Each row is a point. Each copy is the shape, with its points in the same order, stretched, turned, moved and blurred by noise. Is it also mirrored, or only turned?

Shape (7 x 3)
13 21 12
-16 -26 -29
-6 -9 -24
-40 -51 10
3 -14 15
40 10 48
-23 44 0
Copy 1 (7 x 3)
-12 -21 29
-4 13 -21
-7 3 -8
38 23 -9
5 15 22
-6 11 68
-6 -53 9
Copy 1 is: only turned
Copy 2 (7 x 3)
31 3 -7
-34 -57 -39
-12 -29 -35
-49 -74 13
8 -42 8
60 -25 36
2 41 -9
Copy 2 is: only turned

Shape (9 x 4)
8 -22 28 45
48 15 -19 -26
5 -23 -13 -22
16 12 26 -26
-27 -1 -19 31
-5 41 -29 54
30 -2 -20 7
-36 18 30 -8
29 -26 -28 18
Copy 1 (9 x 4)
26 -36 26 39
16 6 -71 9
37 3 3 -3
-7 31 -23 13
10 -30 30 -28
-17 -41 -24 -30
25 -22 -37 13
-23 32 34 -30
53 -42 -17 21
Copy 1 is: only turned
Copy 2 (9 x 4)
-31 49 -4 -36
-29 -15 21 41
20 27 14 30
-21 26 -20 26
22 -1 -3 -44
-24 -56 -2 -58
-12 -4 25 9
8 21 -46 -16
-6 9 49 -7
Copy 2 is: only turned
Copy 3 (9 x 4)
-84 6 -26 -4
33 2 15 36
20 13 36 -21
2 -37 17 -23
-14 24 -36 -5
-21 23 -92 46
0 24 -5 33
-12 -46 -6 -58
-10 49 1 33
Copy 3 is: mirrored

Shape (12 x 6)
37 -7 5 -22 -12 2
-2 -17 24 -36 23 40
-27 11 -52 27 -30 -46
6 -52 1 24 -6 -20
-26 49 5 47 26 53
19 -13 -6 8 31 41
17 20 -23 -27 29 -35
-4 -26 14 -19 22 -18
19 58 -40 -19 -37 5
41 -40 -5 57 -40 -7
1 33 -14 -22 -21 -27
38 -11 -12 -18 4 7
Copy 1 (12 x 6)
-21 13 43 10 -16 34
-18 25 12 -27 -56 -8
30 -17 0 2 79 -4
-31 45 15 37 31 19
-15 -76 -41 -7 -7 -50
-64 1 16 -19 -16 5
5 -19 70 -33 4 -32
-3 35 37 -4 -18 -22
20 -57 15 -25 13 39
-57 34 0 83 50 74
38 -28 30 -18 4 -7
-40 11 45 -15 -8 29
Copy 1 is: mirrored
Copy 2 (12 x 6)
-15 -2 0 4 -4 -36
-21 4 31 10 -27 16
12 -4 -68 12 29 -17
19 18 -14 -25 -7 -2
-16 33 26 40 25 43
9 11 28 27 -8 4
-8 18 -34 38 -33 -44
-10 22 -7 -4 -37 -1
-23 -33 -29 45 34 -46
22 13 -8 -31 39 -22
-26 0 -39 23 5 -35
-1 0 3 17 -10 -33
Copy 2 is: only turned
